Each row is a point. Each copy is the shape, with its points in the same order, turned, moved and blurred by noise. Is it also mirrored, or only turned?

Shape (8 x 2):
[[-108   -3]
 [ -13   32]
 [   7   19]
 [ -21  -12]
 [  29  -47]
 [   8   65]
 [ -41   39]
 [  48   38]]
Copy 1 (8 x 2):
[[-69  78]
 [ 27  37]
 [ 29  11]
 [ -9   8]
 [  5 -57]
 [ 61  45]
 [  6  60]
 [ 74   2]]
Copy 1 is: only turned
Copy 2, 8 rows:
[[-101  -38]
 [ -11  -11]
 [  -2   18]
 [ -40   19]
 [ -17   75]
 [  22  -28]
 [ -35  -26]
 [  41   15]]
Copy 2 is: mirrored
Copy 3, 8 rows:
[[  17 -120]
 [  36  -19]
 [  22   -2]
 [  -5  -35]
 [ -48   12]
 [  65    3]
 [  46  -47]
 [  34   41]]
Copy 3 is: mirrored

Shape, 10 rows:
[[  -7  -28  -14 -101]
 [  -2   -8   44   41]
 [  15   47   40   31]
 [ -17  -12   -5   24]
 [  22    7   10   20]
 [   5   -1 -121   42]
 [ -26    7   19   27]
 [  -8  -20 -114   10]
 [  21   -2   24  -29]
 [ -51   30  -13  -17]]
Copy 1, 10 rows:
[[ -84   28   28  -91]
 [  -5   36    2   36]
 [ -25  -10   20   48]
 [   6   12  -14   -7]
 [  -5    1   26   11]
 [  71  -47  -39  -75]
 [ -18   20  -18   18]
 [  39  -27  -41 -101]
 [ -50   18   38   -4]
 [ -55  -18  -44  -14]]
Copy 1 is: mirrored
Copy 2 (10 x 4):
[[ -15 -116    2  -17]
 [ -13   33   14   18]
 [   2   47  -19  -27]
 [  15   -2   18   27]
 [   2   12  -26    5]
 [ 110  -34  -13   73]
 [   7   16   29    2]
 [  85  -61    2   67]
 [ -27  -19  -18  -10]
 [  41  -31   38  -33]]
Copy 2 is: mirrored

Shape:
[[-68   3 -11 -74  -5  16]
 [-26  40 -51  -5  43  48]
 [ 41  55  58  45  -1  66]
 [ 15  25  39  79  41  -8]
 [-88 -37 -46 -55  24 -31]
 [-42 -13 -36 -57  30   9]
 [-11  10  36 -38 -41 -60]
 [ 15  58  27  26  71  -8]
 [ -5 -49 -11 -41  21 -23]
 [ 35  43 -24  13  74   2]
 [ 46  52  15  60 -27  -9]]
Copy 1, 11 rows:
[[ -23  -71   75   -4  -37  -31]
 [ -23  -37    2   18  -37 -106]
 [ -70   58  -18    2   49  -62]
 [ -26   42  -29   87   29  -41]
 [  13  -97   57   46  -70  -12]
 [ -15  -86   29   14  -41  -40]
 [  19  -29   67   21   48   19]
 [ -39  -13  -12   81   47  -78]
 [  -2  -76   -1   25  -14   11]
 [ -15  -40  -41   55   26  -93]
 [  20   52  -15   24   58  -53]]
Copy 1 is: only turned
Copy 2 (11 x 6):
[[-53 -49   7 -43 -56  23]
 [-51  33 -60 -36  11   8]
 [-48  48  20  64  66  50]
 [-23  64   0  80  17 -32]
 [-15 -48 -34 -46 -92 -21]
 [-31 -49 -34 -41 -43  -7]
 [-10 -34  87   5 -34 -21]
 [-74  45  -6  38  29 -38]
 [  4 -65 -19   8 -28 -33]
 [-41  35 -43   8  44 -44]
 [  9  65  46  34  46  -8]]
Copy 2 is: only turned
Copy 3, 11 rows:
[[ 22 -26 -85 -32  37  51]
 [ 51  54 -22  28   3  26]
 [-55  19  66  61  28  51]
 [-59  25  37  16 -20 -31]
 [ 39 -11 -96 -51  11 -25]
 [ 43  13 -64 -32  36  12]
 [-27 -72  -4 -68 -15   9]
 [-21  58  34  -4 -29  11]
 [ 22 -12 -27 -62  26 -44]
 [ 19  66  37 -17 -31  -7]
 [-22 -35  77  29 -33  11]]
Copy 3 is: only turned
Copy 4:
[[-51 -49  15 -48 -20  26]
 [-14  33   2 -94  10   2]
 [ 30  56  55  -6  64  59]
 [ 85  37 -18  -6  47  36]
 [-29 -81 -45 -59 -45 -14]
 [-22 -33  11 -67 -25 -21]
 [-11 -25 -23  49 -45  58]
 [ 72  39   8 -48   1  74]
 [ 15 -35  14  -8 -53 -21]
 [ 68  62  10 -79 -21  17]
 [ 28  93 -16  30  30  39]]
Copy 4 is: mirrored
